Each row is a point. Before rounding, the points of a table are all equally far from one centre. They may lie mostly on one side of it. Write the centre, to within rounding.

Points, 9 rows:
[[ 29 -58   7]
 [ 32  -6  24]
 [ 15 -69 -31]
 [ 46 -41  -8]
 [ -3 -74  -3]
 [ 47 -31 -28]
 [ 28 -43  24]
 [-12 -56 -55]
 [ 23 -53  20]]
Centre: [ -5 -20 -14]

Points (16 x 11):
[[-16 -48  22  32 -33  26 -36   0   8 -78  36]
 [-20 -45  41  50 -39  -8 -40   0  40 -66  15]
 [-23 -61  32  47 -47  19 -57  26  29 -40  16]
 [-31 -74  33  47 -38  32   5  11  39 -54  40]
 [-11 -34  39  44 -42   8 -52  10   0 -54  32]
 [ -8 -69  33  31 -33  33 -46  47  15 -48  31]
 [ -2 -54  22  23 -68  16 -27   6  34 -20  25]
 [-21 -74  46  38 -23  -6 -40  18  34 -62  13]
 [ -2 -42   3  34 -64  32 -10  14  43 -45  14]
 [-17 -43  46  42 -51 -21 -15   5  56 -59   9]
 [-32 -67  24  26 -45  33 -51  17  31 -55   1]
 [-25 -67  51  23 -33   7 -49  14  28 -68   2]
 [-37 -57  43  43 -46 -12 -32   5   0 -38  43]
 [ -6 -34  14  47 -29  -7 -45   7  34 -46  -3]
 [-12 -54  12  27 -37   0 -45   2   1 -43  14]
 [-16 -48  19  47 -19  22 -56   0  18 -46  27]]
Centre: [-39 -21  34   8 -21  13 -12  30  34 -38  27]

Points, 30 rows:
[[ 37 -27 -52   4 -41   8  26  15 -20  61 -45  34  -5  -4 -50  43 -52  51
   -1   5  22  48  10  39]
 [ -3 -21 -69  16 -55  44 -24 -14   0  -5   4  35  -9  45 -17  77 -42  29
   20   5  47  62  23  46]
 [  8 -11 -71  18 -40  -3  25  23  -9  51 -24  40  -5  39  -9  95 -45  52
   19  -8  -9  26 -32  10]
 [ -5  -4 -65  26 -50  41  -9  20 -23  21 -34  43  -8  37 -25  75 -68  39
   27   3   3  60  17   7]
 [ 35 -20 -49   7 -47  31 -36 -32  -2  20 -24  22 -18 -14 -49  91 -54  50
   19  15   8  72   9  19]
 [ -2  10 -62  -7 -80  -9 -16 -17 -25  61 -41  41 -16  11 -62  36 -65  34
    9   2   0  33  17  44]
 [  5 -33 -56 -10 -74  33   6 -18   7  39  -8  31 -12  30 -24  88 -43  41
    5   7 -33  35 -20  22]
 [ 45 -15 -74 -12 -72  29 -15 -13  -4   0  -7  78   4   4 -23  89 -39  55
   19  -4 -10  34 -11  14]
 [-14 -12 -70  -8 -66   0   6  11 -23   7  -8  65   5  22 -41  63 -63  37
   19   5  20  58 -23  39]
 [ 21 -15 -66 -16 -41  16   1   9  26  29  -3  34   9   2  -7  71 -80  36
  -12 -23   0  65 -12  13]
 [ 25 -35 -34  23 -34  23 -29   4 -19  48 -23  19  16  30 -12  88 -60  47
   -1 -20  -3  39  34  26]
 [ 15 -44 -64  27 -35  34   5  14  -5  25 -15  45 -15  43  -3  56 -51  13
    8  25  41  47 -14 -18]
 [ 24 -36 -79  25 -44  14   2  33  10  17 -30  44 -12   9  -1  91 -15  29
    9   0  -2  60   0  31]
 [ 29 -28 -70  14 -48  34 -23  -6 -30  20  -3  27 -13  24 -24  62 -56  51
    7  33  11  68  29 -14]
 [ 33 -40 -76  16 -58  25  -2 -16  14  27   5  29  17   8 -56  72 -32  61
    1  10   8  32  20  -6]
 [ -4  -5 -64  10 -40  21 -21 -24  13  48  -2  38  18 -15 -37  68 -58  51
  -22  16   9  53   3  24]
 [-18 -23 -56  29 -50 -23   7   2  -2  22 -21  34 -13  42 -31  82 -62  26
    8 -20   7  58  12   4]
 [ -4 -13 -76   2 -46  -5  15  -6  -4  21 -17  42 -11  32 -34  32 -75  55
  -21   5   1  42  -7  37]
 [  6 -16 -60   9 -63   7  -2 -18  16  33  -4  33   4  30 -27  92 -52  41
   -5   8  26  74 -12  24]
 [  9  17 -84  10 -62  37 -24   1  -4  14   8  47  23   3 -42  87 -22  59
   25 -10  26  69   4  12]
 [ 13 -33 -48  15 -71  21  -9   6 -18  30   4  31   1  35 -48  74 -66  60
   17  15  19  56   0  24]
 [  8 -42 -73  -7 -49  24   3 -12 -10   9   9  33  -2  24 -43  73 -82  25
   18 -12  -3  48  19  11]
 [ 20  -7 -52  15 -53  27  -4   6  -1   7 -44  38 -16   5 -55  67 -47  37
   34  11 -46   4 -53  -8]
 [-18 -12 -82 -10 -38  -4  -8  -2 -13  22 -26  29   1  21 -29  81 -71  53
   -7 -27  41  32  22  13]
 [ 30 -30 -57  15 -79  27  -7  12   0  13 -17  66  14  12 -15  88 -36  17
    0 -10  10  59  -6   1]
 [ 38 -20 -53  18 -70  29 -15 -12 -11  43 -12  42 -31  26 -21  92 -65  50
   -1  19  -3  35   4   1]
 [ 17  -8 -57  15 -46  23   9  12   2   7 -49  29   2  47 -59  79 -54  60
   25 -16  37  34  -7  -2]
 [  4  -5 -49   0 -79  43  -5  -3 -18   7 -30  50 -30  57 -38  66 -63  24
    3  -3  23  33 -21  30]
 [  7 -32 -71  25 -15  20   0   1  -6  23 -35  33  22   7   3  73 -59   4
  -11 -13   4  63  16  11]
 [ -3 -14 -65  19 -46  31  12   0 -26  30 -45  25  -4  26 -45  72 -58  46
   16  -8  14  67 -22   0]]
Centre: [ 20  15 -33   2 -43   1  -8 -11 -12  10  -5   4  -5  -3  -1  35 -18  21
  37  -2  17   9  -1  15]
